Each point is reached from the start by the listed moves, each made 0, 1 or 2 times, or once backwards (-1), plus a little noise. Say if it took an odd or an even number of moves. Then give how often each move was made.

Moves:
(1): [-0.02  0.16  0.12  0.05 -0.11 -0.10]
(2): [-0.13 -0.09 -0.15 -0.33 -0.56 -0.08]
(3): [-0.30  0.17 -0.08  0.07  0.05  0.04]
Start: [ 0.06  0.12  0.09  0.17 -0.24  0.32]
Points:
[-0.49  0.36 -0.08 -0.24 -1.56 -0.01] -> odd (2, 2, 1)
[-0.38  0.19 -0.14 -0.06 -0.74  0.27] -> even (0, 1, 1)
[-0.85  0.47 -0.22 -0.28 -1.35  0.14] -> odd (1, 2, 2)

Moves:
(1): [-0.01  0.32  0.06  0.04 -0.06  0.23 -0.10  0.33 -0.08]
(2): [-0.18  0.25  0.33 -0.17 -0.12 -0.01  0.17  0.07  0.19]
(3): [-0.23  0.08  0.10  0.33  0.30 -0.10  0.05 -0.28 -0.20]
(4): [-0.18  0.18  0.19  0.00  0.08  0.31  0.35  0.14 -0.10]
(5): [-0.41 -0.05  0.05  0.11 -0.06  0.14  0.14 -0.04  0.11]
(6): [-0.32  0.11  0.04 -0.33  0.15  0.35  0.09 -0.26  0.43]
Start: [-0.08  0.10  0.23 -0.23 -0.19  0.06  0.14 -0.26  0.00]
Points:
[-1.29  0.59  0.95 -0.95  0.20  0.39  0.77 -1.23  1.09] -> even (-1, 2, 1, 0, 0, 2)
[-1.14  0.09  0.65  0.49  0.53  0.12  0.89 -1.11 -0.38] -> odd (-1, 0, 2, 1, 1, 0)
[-0.99  0.53  0.40  0.45 -0.24  0.40 -0.13 -0.06 -0.06] -> even (2, 0, 1, -1, 2, 0)

Moves:
(1): [-0.27  0.39  0.05  0.02  0.40 -0.26 -0.17  0.03  0.20 -0.17 -0.29]
(2): [-0.11 -0.27  0.17 -0.08 -0.03  0.05 -0.10 -0.16 -0.04  0.12 -0.01]
(3): [-0.12  0.17 -0.20  0.14 -0.14 -0.04 -0.18 -0.08 -0.01  0.06 -0.12]
(4): [ 0.16 -0.25 -0.27 -0.21  0.05 -0.32 -0.25  0.01  0.50 -0.01 -0.01]
(5): [ 0.02 -0.15 -0.02  0.16 -0.12 -0.24  0.46  0.09 -0.15  0.34  0.05]
(6): [-0.04  0.10  0.14  0.27 -0.19  0.04  0.05 -0.20 -0.22  0.09  0.04]
(7): [-0.19  0.07 -0.12  0.28 -0.18  0.17 -0.25 -0.27  0.13  0.04 -0.09]
(8): [ 0.04 -0.10 -0.08  0.00 -0.03 -0.24  0.22 -0.13  0.06 -0.08 -0.17]
(9): [ 0.10 -0.01 -0.19  0.01 -0.23 -0.07  0.00  0.16  0.17 -0.10 -0.03]
Start: [-0.03  0.06  0.07  0.22  0.10  0.14  0.09 -0.05  0.13 -0.06  0.04]
Points:
[ 0.53 -0.39 -1.10  0.09 -0.62  0.23 -0.47 -0.07  1.49 -0.68 -0.04] -> odd (-1, -1, -1, 1, -1, -1, 2, 1, 2)
[-0.23  0.71 -0.30  0.31  0.13 -0.01 -1.12 -0.12  0.84 -0.44 -0.25] -> odd (1, 0, 1, 1, -1, 1, 0, -1, 1)
[ 0.29  0.61 -0.16 -0.50  0.71 -0.04 -0.29  1.02  0.89 -1.03  0.00] -> odd (1, -1, -1, 0, -1, -1, -1, -1, 2)
[ 0.84 -0.37 -1.26  0.33 -1.05 -0.90  0.20  0.44  0.77  0.28  0.18] -> odd (-1, -1, 2, 2, 1, 1, -1, 0, 2)
[-0.23 -0.63 -0.40  0.50 -0.11 -0.48 -0.26 -0.38  0.67  0.99  0.14] -> odd (0, 1, 1, 2, 2, 0, 1, -1, -1)
[-1.38  0.90  0.69  0.96  0.35  0.68 -1.11 -1.14  0.18 -0.35 -0.72] -> odd (2, 2, 0, -1, -1, 1, 2, 0, 0)

Moves:
(1): [-0.11  0.31  0.10  0.23  0.05 -0.03  0.04  0.02  0.15  0.01 -0.14  0.12
  0.19  0.34]
(2): [ 0.09  0.31  0.21  0.25 -0.37 -0.01 -0.02 -0.18  0.03 -0.04 -0.11 -0.27
  0.05  0.15]
(3): [-0.17 -0.18 -0.09  0.00  0.02 -0.08 -0.05  0.12 -0.04  0.07 -0.22 -0.10
 -0.33  0.07]
(4): [ 0.02 -0.17 -0.04  0.39  0.08 -0.16  0.09 -0.06 -0.21 -0.18 -0.12  0.18
  0.22  0.11]
(5): [ 0.08  0.17  0.41  0.12  0.04 -0.12  0.25 -0.17 -0.20  0.15  0.00  0.20
  0.25  0.14]
(6): [-0.15  0.24  0.25  0.06  0.18 -0.01 -0.15  0.04 -0.10  0.07  0.13  0.24
 -0.32  0.20]
(7): [ 0.07 -0.18 -0.11 -0.09  0.10  0.07  0.19 -0.14  0.01  0.04 -0.06  0.04
 -0.15  0.02]
(8): [ 0.37  0.01  0.06  0.07 -0.10  0.20 -0.12 -0.18 -0.09  0.11 -0.23  0.12
 -0.04 -0.23]
(9): [ 0.23  0.29  0.27  0.20  0.18 -0.01  0.20 -0.04 -0.02 -0.26 -0.15  0.28
  0.09  0.18]
(10): [ 0.04  0.09  0.16  0.08  0.00 -0.21  0.29  0.19  0.41 -0.09  0.17 -0.05
 -0.37  0.09]
(11): [ 0.16  0.16 -0.11  0.09  0.24  0.11  0.03  0.12 -0.06 -0.01 -0.05  0.03
 -0.06  0.09]
(12): [ 0.28 -0.01 -0.29  0.03 -0.04 -0.32 -0.19 -0.04 -0.13 -0.03  0.03  0.03
  0.16 -0.25]
Start: [-0.05  0.32 -0.18 -0.14 -0.01 -0.07  0.14  0.06  0.03 -0.08  0.01 -0.33
  0.34 -0.06]
Points:
[ 0.83  1.01 -0.36  1.03  1.35 -0.37  0.11  0.48 -0.59 -1.14 -0.12  1.08
  0.88  0.24] -> even (0, -1, -1, 2, -1, 1, -1, 0, 2, 0, 2, 1)
[-0.69  1.38  0.88  1.24  0.97 -0.50  1.18  0.53  0.93 -0.98  0.28  0.74
 -0.34  1.90] -> even (2, 0, -1, 2, -1, 2, 1, -1, 1, 2, 0, -1)
[-0.12 -0.43  0.04 -0.98  0.45 -0.54  0.43 -0.25 -0.57  0.72  0.04  0.15
 -0.68 -0.35] -> even (-1, -1, 2, -1, 2, 1, 2, 0, 0, 0, -1, 1)
[-0.08  0.80  0.05  0.97  0.84 -0.72  0.78  0.63  0.39 -1.34  0.11  0.70
  1.00  0.79] -> odd (1, -1, -1, 2, -1, 0, -1, -1, 2, 1, 0, 0)
[ 0.28  1.52  0.34 -0.01 -0.34 -0.62  0.29  0.25  0.65 -0.56  0.56 -0.57
  0.60  0.15] -> even (0, 1, -1, -1, 0, 0, -1, -1, 1, 1, 0, 1)
[ 0.82  0.61 -0.54 -0.36 -0.47 -0.43 -0.74  0.02  0.13 -0.31 -0.08 -0.35
  0.44 -0.95] -> even (0, 0, 0, -1, -1, 0, -1, 1, 1, 0, -1, 2)
